Each row of a before or after table is a point. The points were changed in one or more steps. Then noise was added and the rows were shuffled. The steps act on how far a point lies along the listed directions, d1 being the first. What was done? A step turns or swaps two directions, mirrors them in a line or flattens them onto one, adds a multiple of one to another, or multiplies one. Angles are multiples of 10 degrees, from the lower direction toward the higher: turns from -170 to 170, lines from 10 to 170 but not 90. Use the fewest steps. Two steps may share a direction if one is a turn and the other turns, adds or multiplies; they go together, in the order done. Otherwise the lowest direction goes first.
(in the rows, 128 means zero)

Directions:
(1): [154 161]
(2): [161 102]
Before (14 x 2)
[[144 134]
 [171 180]
 [189 139]
 [133 141]
 [138  80]
 [163  89]
 [127 132]
 [ 81 138]
 [176  84]
 [137 116]
 [169  99]
 [130 154]
 [130 109]
 [123 139]]
After (14 x 2)
[[158 177]
 [141 104]
 [156 188]
 [144 176]
 [128 123]
 [188 140]
 [136 115]
 [ 87 104]
 [125 117]
 [118 180]
 [188 101]
 [144 127]
 [126 147]
 [131 138]]
Steps: mirror d1 and d2 in the line at 40 degrees

Directions:
(1): [162 173 140  86 135 115]
(2): [147 103 121 135 179  88]
(3): [156  92 156 108 140 171]
(4): [178 138  96 164 117 143]
Before (14 x 6)
[[168  72 152 139 154 178]
 [ 94 141 159  65 110 148]
 [128 120 183  79 174 102]
 [171 126 158  89 151 109]
 [ 98 175 170  45 108 141]
 [ 74  89 133 137 118 102]
 [111 102 152  96 152  99]
 [ 80 154 152  63 118 115]
 [150 176  87 130 107 147]
 [105 150 106 157  97 132]
 [132 170 116 119 100 105]
 [ 77 103 119 142 104 158]
 [162  97 135 138 107 203]
 [153  67  76 162 176 151]]
After (14 x 6)
[[130 129 130 140  99 160]
 [141 121 140 113 151  84]
 [ 90 140 114 131  96 157]
 [104 138 117 132 101  94]
 [ 71 157 103 131 103 107]
 [130 114 158 114 148 141]
 [ 81 153 100 128 111  89]
 [120 106 149 110 108 179]
 [145 123 122 130 110 131]
 [109 135 116 123 139  69]
 [ 72 153 109 126  97 113]
 [144 113 116 123 129 180]
 [154 104 115  95 175 154]
 [104 150 133 130 160  55]]
Steps: flatten d1 and d2 onto the line at 70 degrees; multiply d3 by 0.4; turn d3 and d4 by -70 degrees

Directions:
(1): [148 112 160  91 173 161 145 156 100  88 122]
(2): [127 178 115  98  95 182 151 112 159 110 120]
(3): [172 129 159 117 112  95 112 116 165  91 176]
(4): [138 143  96 151 173 108 195 117 140 122 153]
(5): [ 88 105  99 154 151 155  94 137 163  83 145]
(6): [121  71 112 100  99 102 164 134 156 110  91]
Before (14 x 11)
[[147 162 131 131  85 100 165 113 143 148 129]
 [158 176 157 138 121 100 152 123 142 110 157]
 [ 97 133 121 183 136 133  66 111 111 160 145]
 [146 127 131  91 143 130 185 131 142 112 119]
 [117 152 129 181 158 119  33 121 132 138 185]
 [179 119 163  80 138 122 174 150 124 117 116]
 [105 143 108 146 133 117  73 106 155 122 168]
 [166 149 166  56 105 162 155 139 121 103 118]
 [102 137 118 152 153 132  30 115 123 161 159]
 [124 180 111 183 156 131  86 125  89 173 170]
 [187 131 168  57  98 129 167 113 115 105 131]
 [163  98 156  98 112 114 177 143 121 106 119]
 [157 118 172 148 117  92 128 116 111 143 156]
 [173 139 138 105 163 127 154 109 125  89 133]]
After (14 x 11)
[[146 150 162 144 106  91 109 127 102 161 140]
 [159  91 150  96 119 103 111 121 126 100 100]
 [120 173 121 146 172 197 117 115 117 114 153]
 [175  86 149  95 102  55 169 113 116 132 130]
 [127 174 108 114 195 191 111 114 137 108 168]
 [161  80 137 107 137  59 179 139 116 129 128]
 [161 140 187 128 110 103 109 149 117 114 143]
 [141 182 140 122 183 196  98 131 139  75 175]
 [126  86 146 108 100  91 117 137 133 147 101]
 [147  99 140 114  72  90 156 129 137 129 113]
 [159 158 169 113  96 143 144 107 129 120 145]
 [143 176 147 114 174 203 100 151  78 116 146]
 [119 154 125 134 164 145  85 114 138 105 177]
 [163  92 148  85  95  88 159 141 143 139  99]]
Steps: turn d1 and d6 by 60 degrees; turn d2 and d4 by 170 degrees

Directions:
(1): [ 92 116 101  79 113 110 133 116 193 141 142 116  73 124 141 113 134 178]
(2): [101 151 204 157  78 143 142 158 126 150 128 114  94 124 133  80 128 120]
Before (10 x 18)
[[176 101  17  99 210 103 108  85 126  88 109 143 172 141 120 212 122 113]
 [140 125 138 128 123 145 123 131 123 109 129 132 151 133 114 142 125 119]
 [118 129  79 102 137 120 124 117 142 118 138 136 116 131 122 132 139 157]
 [140 121 145 133 122 137 123 147 113 130 121 120 127 109 131 138 128 103]
 [148 145 134 167 122 157 129 133  83 131 108 129 158 122 125 124 125  93]
 [ 94 134 133 112 105  99 128 120 166 143 141 100  58 108 147 112 136 154]
 [103 158 209 148  66 146 146 168 126 151 115 114 106 136 122  69 129 126]
 [124 126 153 153 111 138 140 136 115 135 130 123 116 127 132 103 113 131]
 [171 115  91 131 181 112 134 104 108 101 126 149 182 127 107 194 128 115]
 [120 150 165 155 104 124 141 126 119 152 137 121 128 118 137  97 121 100]]
After (10 x 18)
[[151 105  66  95 177  99 137  92 151 107 136 143 150 124 116 189 133 148]
 [140 121 125 119 128 141 122 124 128 107 130 133 150 133 116 147 126 125]
 [136 148 157 163 119 126 136 123 101 142 133 127 152 121 132 112 120  89]
 [157 134  99 152 143 149 123 119  88 122 109 135 169 123 123 143 125 100]
 [136 125 149 160 121 141 137 133 101 128 127 128 134 128 129 112 111 121]
 [133  94   7  57 183  88 116  79 191 107 124 128 110 136 134 187 128 162]
 [145 117 133 130 131 135 121 142 111 126 120 123 134 109 130 147 129 103]
 [ 97 147 174 143  90 112 131 137 141 146 136  98  65 108 145  98 133 132]
 [106 135  99 105 118 122 128 125 151 127 140 130  98 129 126 115 139 162]
 [135 159 207 174  90 155 139 168  82 136 105 126 153 139 111  92 125  93]]
Steps: turn d1 and d2 by 40 degrees

Directions:
(1): [131 108 174 130 144 133 127 159 105 185 156  86 166 137 174 169 146 116
 141 143  73 150 163 168 112 151 127  96 132 101 176 101]
(2): [124 127 187  91 137 158  96  94 131 148 190 146 128 152 109  84  92 151
 146 100  63 133 114  80 128 120 132 137 157 149  97 102]
(3): [137 116 154 122 190 184 116 140 135  38  93 142 132 117 146 177  84 152
 133 137 125 143 155 140 108 166 150 159 139 131 112 115]
(4): [162  99 147  92 111  95  96 152 185 123 137 140 119  97 161 154  90 152
 154  97 156 119 127 154 211 101  92 107 140 137 148 117]
(5): [160 143 117 142 112 149 154 137  62 120 143 165  87 112 170 125 118  79
 100  83  96 156 127 137 186 118 168 158 162 107 140 154]
(6): [110  91 126 100  99 108 151 125 116 144 166  85 123  95 166 151 134 140
  94  98 170  91 105 109 116 199 154 174 141 138  93  90]
Before (12 x 32)
[[123 165 103 217 148 146 149 152  61 143  94 104 133 154 131 159 171  53
  141 199  50 179 172 198  92  81 118  84  96  76 207 159]
 [ 93 120 105 142 110  88 138 130 114 221 119  41 180 146 150 143 203 135
  120 148 135  94 129 124  80 157 127  98 100 122 137 111]
 [136 131 111 141  77 118 146  98  80 171 187 151  84 124 117  62 124 109
  123  91 111 125 100  77 153 102 146 157 163 110 101 144]
 [ 82 106 195 130 186 150 134 144  73 131 152  93 176 135 134 153 134 147
  142 161  80 125 152 119  51 186 160 110 138 128 120  87]
 [130 105 175 113 110 102 117 129 171 179 139 115 139 149 126 133 133 136
  144 124 120 129 132 129 138 116  95  68 124 152 149 109]
 [115 120 147 121 185 145 113 105 160  83  93 142 140 119 114 136 121 151
  144 158 154 123 142 114 108 165 121 132 108 131 134 102]
 [156 150 124 133 128 116 140 138 145 111 124 163 107 114 142 124 108 113
  138 111 124 128 144 140 164 100 116 131 125 118 133 150]
 [134 137 137 139  97 152 138 142 110 136 132 147 110 110 154 135 129 102
  113 103 125 150 149 139 161 111 119 129 137 114 147 146]
 [145 117 187 114 168 173 109 119 133 114 157 123 128 144 141 137  98 158
  139 108  99 143 141  94 121 139 123 140 145 138 116 115]
 [123 176  87 174 116 125 176 109  45 196 130 118 111 156 122 115 187  61
  101 130  86 148 138 153 105  91 163 126 123 101 154 162]
 [102 149 156 136 205 136 101 121 145 125 124 148 164 193  82 102 115 121
  171 178  84 167 143 134  77  80 118  91 120 109 136 142]
 [112 101 101 122 139 131 131 120 180  64  75  87 151 122 109 182 136 146
  134 168 200 102 134 143  65 176 117 146  81 148 108 126]]
After (12 x 32)
[[125 143 111 136 108  96 143  98 110 179 141 150 108 122 122  79 163  94
  120 121 137 123 112 105 164 116 121 117 116 112 158 133]
 [151 129 167 122 125 147 127 113 106 167 184 127 110 145 145 104 121 126
  125  88  89 144 122  89 154 112 124 131 150 129 130 132]
 [128 127 153 133 133 173 124 146 131  94 112 143 123 109 151 159 111 127
  123 120 132 150 164 144 136 132 117 135 133 120 135 131]
 [120 157 120 212 180 166 137 153  79 106  74 101 145 154 131 179 154  77
  150 216  57 179 184 201  70  99 118  90  94  83 196 146]
 [154 145 133 130 144 128 134 139 156  90 113 162 114 115 141 135 100 124
  143 120 126 128 151 142 153 111 115 134 123 121 128 144]
 [106 160 139 143 167 112 117 117 122 170 148 152 151 195  85  76 135  94
  160 161  77 167 129 131 105  58 118  86 124 101 149 157]
 [125 105 155 123 171 179 111 108 139  57 128 142 121 122 110 129  74 178
  151 137 131 122 136  86  83 160 144 175 155 129  70 105]
 [ 90 125 166 142 124 111 158 137  34 205 191 101 151 138 139 107 168 101
  123 129  66 126 126 113 100 146 160  97 146 115 141 112]
 [113 149 130 155 210 185 141 119 103  84  70 107 148 153 113 182 137 129
  129 175 108 146 176 162  35 148 162 143 113 121 123 123]
 [ 90 113 117 137 137 106 127 133 130 190 102  40 190 146 146 163 188 154
  129 162 140  94 140 126  60 173 128 103  97 128 127 101]
 [124 128  58 141  45  73 167 110 119 178 134  97 113 124 118 114 187  77
  105 122 181 103  97 133 136 119 117 129  91 127 139 164]
 [128 102 180 110 122 109 114 131 178 162 131 114 145 149 125 142 126 145
  147 130 122 128 137 131 129 123  97  70 124 155 145 103]]
Steps: mirror d3 and d5 in the line at 60 degrees

Directions:
(1): [108 145 124 161 124 174 179  95 119 100 115 142 102 165 135  98 109 140
 138  97 101 131 105  96 127 140 162  79 118 125 126 116 116  82 168 182
 128 138 175 120 163  85 105 152 134 123 110 161 134 140 128 166 117 190
 116 165 165 136 126 203 103 212 149 124]
(2): [130 125 112 107 133 110  88 111 138 117 109  66 160 148 145 155 145  71
 138 135  84 133 108 152 160 132 125 103 145 120 144 117 109 163 187 117
 100 127 191  73 133 168 102 210 129 150 140 114 117 119  81 144 181  95
 109 112 115 174 127 111 171 175 151 147]
(3): [169  93 162 130 167 100 125 136 160 114 147  64 116 111  87 129  71 139
 173 143 134 150  84 110 123 138  98 139 119 117 127 103  63 106 178 161
 167 132 106 124  66 107  90 102 111 158 131 171  92 158  86  98 104 113
 110 102 125 112 131 132 120 141 102  61]
(4): [144 105 119 130 143  61 105 143 143 136 105 148 113 133  81 109 141 100
 143 134 121 113 158 122 210 187 145  95 156 117 100 206 133 105 153 107
 104 123 126 144 138 107 141 117 105 155 142 167 116 118 156 164 164 171
 120  62 118 123 174 151  67  95 156 128]
Before (13 x 64)
[[133 126 156 136 145 124 149 103 143 104 132  65 108 129 132 140  75 126
  143 140 116 136  78 119  83 108 115 156 115 116 125  75  66 128 164 167
  145 141 149 108  88 134  83 151 115 138 128 159 111 154  75 118 119 118
  104 175 143 121 114 143 139 164 138  89]
 [126 126 138 148 129 137 168 111 129 143 155 149 131 114 146 124 103 166
  138 139 149 143  96 118  62 103 102 143  94 147 130  90 116 101 108 180
  176 121  97 122 106 104 112  80 117 118  97 142 124 134 123 120  80 145
  124 164 149 102 102 141 130 135 106  92]
 [ 80 164 120 163 116 174 170  99 114 127 107 177 103 152 150  92 137 165
  107  80 117 128 138  97 120 133 177 110 129 140 138 140 160  89 114 164
  122 142 144 155 187  79 126 119 121  97 114 155 153 108 175 159 106 204
  137 161 160 105 134 181  93 182 162 140]
 [151 105 152 117 124 117 117 117 143 135 143  55 147 128 125 159 106 115
  154 154 124 147  64 142 109 107 105 152 115 132 129  61  71 145 200 161
  138 138 147 100  92 167  80 166 125 137 138 115 101 141  74 106 124  82
  104 152 116 140  93 102 172 161 122 108]
 [122 155 124 146 105 157 159 119 125 113 116 142 105 161 120  95  99 140
  140 102 111 142 129  94 123 140 157  78  97 131 126 139 119  96 156 163
  134 147 153 144 143  89 102 131 137 135 128 167 133 144 154 156 122 185
  127 154 161 120 130 166 107 179 150  93]
 [125 107 150 123 130 108 148 135 132 127 137 147 115 118 110 122 110 158
  121 122 140 130 142 115 130 126 122 132 123 128 126 144 137 106 124 136
  120 129 112 149 124 110 112 113 116 125 143 151 113 144 136 125 110 130
  120 105 136 115 124 124 102 122 120 140]
 [138 116 150 149 150 111 149 121 134 122 105 112 102 120  82  98  97 145
  154 113 127 129 130  94 133 165 128 111 109 121 120 149  96  86 149 146
  157 133 107 141 122  87 116  84 113 136 108 179 118 159 151 142  98 171
  115 103 128 100 139 179  74 120 128  86]
 [130 102 154 143 146 129 152 118 119 117 154  87 120 117 130 118 104 155
  151 107 118 139  90 108 106 122 116 110 117 125 135 118  90 103 173 186
  144 127 130 106  83 103 106 119 132 151 140 157 106 148 100 110 100 149
  112 118 129 139 119 169 116 160 127  73]
 [113 141  97 125 132 128 125  84 123  95  90 133 134 177 135 114 143  76
  139 108  55 117 119 136 197 154 147  59 146 108 136 143 133 110 185 141
   77 115 224  86 181 148 111 212 139 155 137 141 112 120 103 170 198 172
   95 131 148 160 145 157 147 194 178 160]
 [ 96 128 104  88 114  88  79 115 110 138 101 136 151 154 150 146 201  62
  107 125 103 100 170 164 215 140 150  95 168 138 122 198 158 164 151  59
   55 127 194 107 183 195 158 221 129 158 132 101 137  95 119 172 212 125
  113  90  98 183 158  88 149 124 156 212]
 [121 120 136 142 127 134 155 146 133 137 135 167 122 115 103 121 138 167
  135 128 147 129 148 109  99 130 121 134 120 143 105 128 124 106  91 132
  148 125  86 155 109 112 138  90 131 110 110 132 134 111 151  93 107 109
  137 139 114 117 113 124 120  80 103 119]
 [ 65 178  81 112  70 167 105  91  90 127 120 110 197 131 196 173 198  76
   92 127 107 125 131 167 120  77 144 145 134 132 167 110 175 201 117 102
   82 134 185  65 190 189 127 239 150  88 157  53 164  92 104 128 163  68
  134 164 119 182  99  86 223 160 148 193]
 [135  89 129 136 148 105 114 128 138 126 133  58 124 122 100 114  94 122
  160 141 119 135 116 119 140 152 110 147 127 118 138 111  90 136 166 146
  153 126 112 133  94 112 105 118 122 150 140 156 111 146 111 103 123 110
  122  93 109 124 126 126 109 122 106  80]]
After (13 x 64)
[[133 120 150 151 148 118 151 121 129 119 106 112 100 122  82  99  95 147
  153 108 129 129 129  92 132 162 128 110 106 123 117 141  94  82 151 150
  155 130 111 140 125  83 111  87 111 136 104 177 119 163 150 143  95 175
  112 108 133  98 141 181  75 125 128  87]
 [147  84 153 129 155  78 122 140 131 134 149  93 124 105 106 124 119 138
  153 125 127 130 112 121 145 146 106 118 135 121 123 158 100 113 167 152
  137 120 107 118  71 114 122 103 122 162 157 163  99 137 111 108 123 140
  115  73 108 130 140 144 100 112 134  73]
 [117 124 136 144 127 144 161 139 128 137 137 166 121 119 108 119 137 171
  132 127 147 130 141 106  90 123 119 134 112 145 107 120 122 106  92 138
  151 126  89 154 111 112 134  97 133 105 105 132 137 117 149  93 103 115
  133 150 117 119 110 125 123  91 100 118]
 [164  90 150 104 130  70  86 137 154 154 139  57 152 114 106 159 120  95
  155 170 132 141  87 153 141 127  98 156 131 131 119  96  78 150 193 130
  127 132 128 111  82 174  93 152 113 150 148 119  93 136  83 101 142  72
  105 109  97 137 110  82 159 115 126 110]
 [ 84 159  80  97  78 114  73 112 100 142 114 114 204 119 174 178 213  60
   91 144 113 115 157 179 157 101 137 152 153 132 154 149 186 213 111  69
   71 126 163  80 180 200 143 224 137 101 171  55 159  83 116 125 186  64
  139 117  99 178 122  64 207 110 150 195]
 [123 115 150 126 125 124 158 131 127 122 137 147 117 119 116 123 105 161
  120 119 138 131 133 111 119 121 122 129 116 130 130 131 133 107 124 144
  123 130 119 147 129 109 105 120 121 120 139 149 115 148 132 126 104 133
  121 118 140 118 117 128 108 135 117 138]
 [108 138 114 137 131  93 117 137 131 155 101 181 109 128 111 102 158 137
  109 104 130 111 176 119 180 164 164 122 156 133 118 204 170 105 105 112
  103 131 111 172 167  94 152  96 101 118 138 158 143  91 197 157 140 192
  138  86 130  95 172 142  69  95 167 144]
 [144 132 121 130 117  86 115 146 139 141 111 145 110 141  88  99 115 118
  145 122 126 131 162 110 174 168 146  87 120 124 110 195 129 105 149 118
  119 139 118 161 131 103 123 106 118 155 148 171 124 131 173 154 153 173
  127  91 132 113 164 134  83 108 155  94]
 [147  97 137 131 143  70 124 140 143 166 149 153 138  90 115 131 120 142
  144 161 161 132 131 133 112 131  88 150 114 143 112 145 125 116  99 135
  161 109  67 136  89 118 131  59  97 134 116 146 112 122 137 117 110 133
  126 102 123  95 130 108 107  62 111  94]
 [ 69 161 109 110  99 175 138  77  89 108 107 129 143 177 195 138 177  92
  102  96  85 118 129 144 151 104 164  84 138 144 140 128 145 148 158 116
   74 136 234  88 201 174 132 249 154 136 110  95 148 114  95 172 175 140
  110 173 135 193 123 127 179 212 150 209]
 [161  97 154 118 160  50 101 134 160 127 125  67 115 105  99 145  94 101
  150 163 129 124 113 138 137 140 105 168 142 111 104 134  77 140 153 119
  132 129 118 124  71 151 108 128  97 159 147 163  98 140  95 114 153 109
  104 106 111 114 146 109 114  88 140  91]
 [130  97 125 142 143 125 127 119 134 119 135  55 120 128 112 112  89 130
  158 135 117 135 104 118 124 142 114 145 120 119 143  94  86 131 170 159
  159 131 122 128  97 106 102 124 130 143 135 153 113 149 107 105 116 116
  123 115 121 126 120 134 116 146 104  75]
 [119 133  95 119 136  95 106 100 126 107  87 134 134 168 118 116 150  64
  140 118  62 112 138 141 223 169 144  62 156 106 127 168 138 116 179 120
   71 113 212  93 173 155 118 203 130 166 141 141 105 118 113 170 210 167
   98 100 134 157 162 142 136 161 180 161]]
Steps: swap d1 and d4
